Each point is reached from the start by the listed moves, each made 0, 1 or 2 times, or once backwards (-1), plus a little noise. Say if it took an odd or an even number of moves. Then give how often each move was made.

Moves:
(1): [ -2 -10 -43   2]
(2): [  7  15 -26  -6]
(3): [  7 -11   6  -5]
Start: [-1 -7  6  1]
Points:
[  9 -13 -59  -8] -> odd (1, 1, 1)
[ 9 19 23 -6] -> even (-1, 1, 0)
[-17 -19 -16  16] -> odd (1, -1, -1)
[  3  24 -95  -2] -> even (1, 2, -1)
[  0 -38 -76   1] -> odd (2, 0, 1)

Moves:
(1): [  9  -3 -14  -5  -9   5 -14  -3   6]
(2): [ 12 -10  -4  24 -10 -14  -6   4   0]
(3): [  0  -3  -2  -3 -25   7  16  -2   8]
(4): [ 7 -5 -9  4  8  5 15 -7 15]
(5): [11  6 15  8 -9  8  2  3  0]
(6): [11  5 -3 -7  7 26 -3 25 -7]
(7): [  5   4   7   2  -8 -11  -1   5   8]
(8): [-29 -16  -2  -3  -8  15 -11   7  12]
(9): [-22  35 -35  -5  -9   1  10 -16   5]
Start: [  9  -6 -10   0   0  11   6  -3  -2]
Points:
[ 20  43 -70  58 -95 -19  38 -52  49] -> odd (1, 2, 1, 1, 2, -1, 1, 0, 2)
[ -8  -7 -74  26 -24  16 -25 -43  29] -> even (2, 1, -1, 1, 1, -1, -1, 1, 1)
[ 48  24 -64  42 -31 -26   0 -21  -3] -> odd (1, 2, 0, 0, 0, 0, 0, -1, 1)
[ -2  33 -89 -53  29  93  17  12   3] -> even (1, -1, 0, 1, -1, 2, -1, 0, 1)

Moves:
(1): [  3 -15 -10  -4   3   2  -6 -10  -4 -11   1  12   4  -3   0  -6  13   2
   7  -3   9]
(2): [ 1 10 -5  4  2  6 -3 -6  6  2 11  1 15  5 -4 -3  3 -1 -4 -2 -4]
(3): [ -3  11   8  -3   1   2   2  -1  -3   7  -3   7 -13  -4   4  -3  -2 -10
  -4  -1  -4]
(4): [18 -7  6  5  0 -8 -6 10  2 -8 -5 -1 -9 -2  6 12  9  5  4  6  3]
(5): [  3  -3   3   7   3   4   4   7  -7  -2  -8  -1   0   3  -4   1  -9  -2
  -1   0 -10]
(6): [  0  -2   5   1  -3   2  -5   2  -8  -3   4  -1   6   1  -5   4  -5 -10
  -5  -6   1]
(7): [ -3  -1  11  -3  -2 -11  -1  -5 -13  -1 -11   8  -4   1  14  -5  -9  -6
  11   1   1]
(8): [-3  4  9  0 -2 -9 11  2  2  0 -1  7  0 -3  3 -1  6  5 -6 -4 -2]
(9): [ 5  3  5 -2 -6  2  5 -4  5  5  1 -3  2 -7  7 -4 -2  0 -6  7 -1]
(10): [ -4  -6   3  -4   3   5   1 -13   5   2   2   6  -5  12 -12  -7   7   2
   4  -1   8]
(11): [-2  1 -4  8 -2  0  2 -3  9  5  5  3 -5 -3  1  0  5 -7  5 -1  8]
(12): [ -4  -5  -4   7   4  -4  -3  -3  -7   2  -1  20   0   1  -3   6 -11  -5
  -1  12  -3]
(13): [ 7 -2  7  7 12  3 -7  8 -3 -6  6  0  1 -5 10  4 -8 11 -4 -2 -2]
(14): [  1 -17  -2  -8  -1 -15   3  -2  16  -7  -3  -5 -11   7   7  -4  -6  -3
  -4  -1   5]
(15): [ -1 -15  -7   0  -6   2  -3  -1  -6   8  -4   2  -5   6   8   1   3  11
   6   0  -4]
(16): [ 14  -1  -8  -9  -8   3   2  -3  -9  -3   5   7  -8  10  -2   4 -13  -4
   4  -6   7]
(17): [-2 -1 -1 -3 11 -1  3 -9  5  0 15 -1 -1  2 16 -2  2 -7 -6 10  4]
(18): [-10   3   5  -7  -2   8   2   6   4   2   6   4  -6   7  -1 -10   0  -2
   6   0  -4]
Start: [ 10   3   7   6   1  -1  16  15  -1   2  14  -8  -5   5  -6   8  12 -10
 -11  -3  -4]
Points:
[ 66 -61  18 -13 -29 -60  30  49  18 -12   4 -15 -95  34  52  41  13  25
   1 -29  29] -> odd (-1, -1, 0, 2, -1, 0, 0, 2, -1, 0, 1, -1, 1, 2, 2, 2, 0, 0)
[ -8 -23   2  22  15  26  26 -22  12   9  25  -8  11  33 -45  -6  69 -32
 -26 -31   3] -> odd (1, 1, 1, 0, 2, 2, -1, 1, -1, 2, 1, -1, -1, 0, 1, -1, 1, -1)
[ 20  45  33  -6   0  58  10  52 -86  -4  19  35   6  32  -5 -13 -39  -9
  -2 -71 -59] -> even (1, 2, 2, -1, 2, 1, 1, 1, -1, -1, -1, -1, 2, -1, 1, 2, -1, 2)
[ 82 -41 -16  -4 -21  -8  15  36  -1   4  24 -15 -35  43  54  35 -37   9
  -7  46 -28] -> even (-1, 1, -1, 2, 1, -1, 0, -1, 2, -1, -1, 1, 0, 1, 2, 2, 1, 1)
[-14   8  10  15   8 -39  24 -14  73  18  47 -20  -7  16  35 -12  17 -42
 -21   9  13] -> odd (-1, 2, 0, 0, -1, 0, 1, 0, 0, 0, 2, 0, 0, 2, 0, -1, 1, 0)
[-16 -65  14 -45 -32   3  41 -37 -17 -17  14  55 -18  49 -28 -48  -3 -47
  12  -8  28] -> even (2, -1, -1, -1, 1, 2, 1, 1, 2, 2, 0, 1, -1, 1, 0, 1, 0, 2)

Moves:
(1): [ -1  -8   7  -4 -10  -2   6   8   2  -1  -6   3   3  -2   0   2  -5   1
  -6  -3  -3  -6   0   1]
(2): [ 1  4 10 10 -1  2 -7  4  2 -1  4  7 11 -4 -4  9 -6 -2  0 -8 -4  1 -3  2]
(3): [-8  7 -2  2  2  1  1  2  1  6  7 -3  0 -2  1  2  0  0  2 -3 -2  0  1  7]
(4): [ -7  -3  -1   2   3   1  -4  -4   2  -3   5  -8   1 -13  -6   0 -13   7
  -6   1 -10  -2  -7  -2]
(5): [-2  7 -6 -3 -4  6 -6  8 -1 -7  1 -5 -3  1 11  1  0 -2  0  0  2  2 -2 -4]
(6): [-4  2 -3  7 -1 -5  0  0  5  1  3  5  8  0  1  1  0 -2 -1  7  3 -2  1  6]
(7): [-3 -2 10 -2 -5 -7 -6 -1  3 -9  0  0  2 -7 -2  3 -8 -3 -9 -1  4 -1  2 -3]
(8): [ -6  -4   5   5  -1   5  -4   3   3  -1  -1   9  -2   2  10   3  -3   2
  -7  -1   0  -3 -10  -1]
(9): [ 10  -6  -1  -5  12  -5   4   5  -1   2   1  -1   5  10  -5  15 -20  -6
  -7 -15  -2   6  -3  -8]
(10): [  2   7  -7  -3   3  -5   1  -4  -8  -1   5   1  -2  -5   6  -3  -1   1
   0 -12  -6   4   4  -1]
(11): [ -6   1 -12   1   4   1  -3  -1   1   2   4  -2   8   3   7   5   5  -6
   2 -10   5   2  -4   4]
(12): [  5  -8  -1 -10   2  -1  -1   9   6  -4  -6  -2  -9   0   1   3   6  -2
  -2  -1   1   4  -7  -2]
(13): [-2  3  3  0  2  4  3 -2  5 -4 -4  3 -2  2  1  1  4  5  3  7 -2  0  3 -3]
(14): [-11   2   0   0   7  -4   0   6   2   0  -2  -6   3   5   3  -3  -6  -8
   2 -14  -8  -3  -5  -1]
(15): [  6   0  -5  -4  -1 -10  -3  -3   2  -4   4  -2 -18   5   4   6  -9  -4
   4  -8  -9   2   5  -7]
(16): [ 1  4  3  2 -3  8  1 -5  4  1 -1  5  6 -1  1 -6  0 -1  3  7  2 -3  1  9]
(17): [  5   5   4   9   8  -1   5  -8  -2  -1  -2  -2  -1  -5  -1   3 -11   2
   8   3  -2  -1   8  -2]
(18): [ -1  -2  -1  -2  -1  -2  -1   2 -11  -8  -2  -2   2   0  -8   4  -9   1
  -4  -4   2   0  -4   0]
(19): [-11  -6   2 -12  -9   2 -11   7   5   3   2   2  -5  -5   6  -4  -3   3
   3   3  -4   7 -10  -1]
(20): [ -5 -12   2   0  -3   3  -4   2  -1  -2   0   4  -7   2   8  -5  -4   2
  -5  10  -3  -5   4   0]
(21): [ -5   0  -4   7   5   1   6   0  -1   0  14   5   9   5  -5   6 -12 -10
   4  -2   6  -4   0  -2]
(22): [ -7   0   1   3  -2   1   4   1   2  -3  -5   0  -1   3  13   2   2 -10
  -4  -5  -3   5  -1  -1]
(23): [ 4 -2  6  1  1 -2  5  1  3 -2 -1 -1  6  5  0 -1  8  4 -1 -2  4  5 -5  2]
(24): [ 5 -2 -1 -5  6 -3  4 -3 -1  4  4 -3  1  4 -1  5 10  3  4  3 -1 -2 -4  0]
Start: [ -8  -2  -1  -3   8   2   2   1  -4  12  -6  -9   3  -1  -6  -4   6   2
  -8 -10   6  14  -4  -7]
Points:
[-40  35 -41  -5  -1 -18   0  11  11  -4  23 -14  -5  -7  47  35  -3 -16
  48 -40 -25  34   0 -19] -> even (2, 1, 0, 0, 2, 2, -1, -1, -1, 1, 2, 0, 2, 0, 2, -1, 2, 0, 2, -1, 1, 1, 0, 1)
[-36   2 -21  49  34 -11  36   7 -49  10  50   1  95 -16 -26  62 -74 -24
 -41 -86 -10   8 -20   3] -> even (2, 2, 1, 2, 0, 1, -1, 0, 1, 2, 1, -1, -1, -1, -1, -1, 0, 2, -1, 0, 2, 2, 0, 1)
[ 39  -5  -8  -3  33 -58  19 -18 -21 -21  25  15  24   3 -38  43 -49 -37
 -16 -47  44  39   0 -16] -> even (-1, 0, -1, -1, -1, 2, 2, 0, 1, 2, 0, 2, -1, -1, 1, 1, 1, 2, 0, -1, 2, 0, 1, 0)
[ -8  -5 -19  27  32  -6  41  -3   1  52  11  10  31   3   7  23  22 -22
  15   3  24   6  13  15] -> even (1, 0, 1, -1, -1, 2, -1, 0, 0, 0, 1, 1, -1, -1, -1, -1, 2, -1, 0, 0, 1, 1, -1, 1)
[ -2 -12  -6  16  29 -21  21  -1 -41   5  15  -7  15   1  -6  34 -29 -19
 -14 -40  -9  -4   9 -18] -> even (1, 1, 0, 0, 0, 0, 0, 0, 0, 1, 0, 0, -1, 0, 0, -1, 1, 1, -1, 1, 1, 1, -1, 2)

Moves:
(1): [  4   5   1   1  -3   6  -1   5  -4  -3  -6 -10  -3   1   2  -3   2   0
  -5 -15  -3   4  -7   4   1  11  -4]
(2): [  0   0 -13  -3   0   2   2  -4  -3  -2   3 -11   2 -14   1  13   6  -9
  -4   9  -6  -7  -9  -3   8   1  -1]
(3): [ -5   8   5   7   6   2   4  -1   3  -9  -4   7   3   3   2  -7 -13  -3
 -16   9   5   0   5  -5   3  -6  -1]
(4): [ -3   4  -5  -7   5  -2  -2  -2 -11   8   5  -3 -12  -6   8   4   8  -7
  -1  -3  -1   4   2   0   2   0  -7]
(5): [-1 -2  3  2 -1  5 -4 -2  2 -7  9  1  1 -4 -4 -3  0  0 -2  4 -1 -4  1  7
 -3  2  2]
(6): [ 0  0 -3 -2  5  2  9 -2  2  0  4  4  4  1 -5 -1  0 -4  4  0  0  2  3 -2
  5  4  3]
(7): [-8 14  6 -6 -2 -3 -1  0 -1 -2 -3 -1 -4 -2 -1 -1 -7  3 -4  2  0 -1 -8  2
  3  4  4]
(8): [  7   2  -5   1   3  -1  -3  -4   1   1   0   1   8  -4 -13  -9   8  -5
   1   5  -3   1   3  -6   3  -7   3]
(9): [  2   2   3  -3   5  -2  -9  11   0  -5  -5   1   8  -1   3   2   0  -1
  -1 -24   1  -9  -5   1  -5   4  -2]
(10): [  3   2  -1  -2  -7   1   0   0  -5   5   5  -2   3  -8   4   0   3  -2
   3  -2  -3   4   4  -5   3 -15   5]
(11): [ 10  -5 -10   0   5  -1  -8   3   0   0   1  13   3   5   7   2 -10   1
   8   1 -11   1  -2 -10  -4   3   8]
(12): [  1  -7  -5   3  -3 -12 -14 -12 -13  -1   9 -10  -1  -3   6   9   3   2
  12  -7   0   3   7   4  11  -3  -1]
(13): [ 1 -2 -5 -8 -4  4 -4  0 -2  6 -5  2  7  4  5 -2  1 -6  4  1  0  3  0 -7
 -4  7 -2]
(14): [ -8   5   6   4  -7  -1   2  10   3   7   2   0  -9   0  -2  -4 -10  -9
  -8   3   5   0   6  -1   4  -4   7]
(15): [ -2  -6  -1  -2  -3  -9  -1  -3  -1 -13  -1  -4 -14 -13   8  -4  12  -7
  -6   9  -1   4  -6  -8  -2   3   3]
(16): [ 1  0 -1 -3  3  4 -7 -4  6 -1 -8  1  2 -9  7  3  0  1  0 -1 -5 -2  4  2
  7 -1  2]
(17): [  1  -4  -2   3   8 -10   6  -2 -12   0  -3   3   8  -7   1  -2  -4  -1
  -3   4  -8   0  -3  10   7   4   0]
(18): [ -2  10  -2   7   4  -6   2  12  -1   2   4  -8  -8   3  14   7   8 -14
  10   2 -11   3  -2  10   0  -1   0]
(19): [-2  0  1 -2 -7  3  9  0  4 -8  1  0  0  4 -3  2 -6 -8 -3  6  2 -3  2  2
 -5 -5  5]
(20): [ 0 -6 -1  0  1 -2  1 -7 -3 10  7  6  1 10  9  1  8  0  0  5  0 -5  3 -5
  4  2  4]
(21): [ 0  8 -5  2  2 -6  0  2  0 -1 -4 -5 -2 -6  9 -7  3  4 -4 -5 -2 -5  8 -4
 -9  9 -1]
(22): [-7 -2 -6 -7 -9  3  4  7 -7 -5  4  0 -9  3  5  2  4 -2 -2 16  4 -5  2 -1
  9 -4  1]
(23): [  1  -5 -17   0  -5  -5  -5   0  10  -5  -4  13  12  -8  -8   1  -6   7
  -1 -10  -3   4  -8   2   0  -8  -1]
(24): [-9 -3  1 -1 -5 -4  1  4  0 -1  0 -3  4  2 -8  1  0  5 -5 -4 -6  4 -4 -3
  2  0 -7]
Start: [-4 -7  4 -4  4  1  6  3 -9 -1 -5 -5  1 -5  0 -1  0  5  3  2  6  3 -5  4
  9  0  2]
Points:
[ -6 -21 -39 -42  -8  16  -7  30 -65  26  -5 -31  20 -13  39  12  27 -32
  -5  -5 -47 -22   6   6  43  46  -4] -> even (2, 1, -1, 1, 1, 0, -1, 1, 1, 0, 1, 0, 2, 1, -1, 2, 2, 0, 1, 1, 1, 2, -1, 2)
[ -6  15 -42  17  -6   3  38  12  22 -48  24  13  35 -43 -18  22  -6 -47
 -25  63 -27  -3 -38  11  13 -95  20] -> odd (-1, 2, 2, 0, 1, -1, 0, 1, 0, 2, 0, -1, -1, -1, 0, -1, 0, 2, 2, 0, -1, 0, 2, 0)
[  7 -22 -28  16   1 -35 -23  39  -4 -10   2  36  84 -49 -58 -18 -49   5
   7 -77 -37  16  16  26  39 -69  25] -> odd (0, -1, 0, 0, 1, 1, -1, 2, 2, 2, 1, 1, -1, 2, -1, 1, 2, 0, 1, -1, 0, 0, 2, 2)
[-27  -5 -76 -15  -5 -58 -12   4 -44 -30  23  19  14 -55  23   1  10 -51
  22  32 -46  55  26 -15  69 -82  13] -> odd (-1, -1, 2, 2, 0, 2, 0, 2, 0, 2, 1, 2, 1, 0, 1, 1, 1, 2, 1, -1, 0, 2, 2, 2)
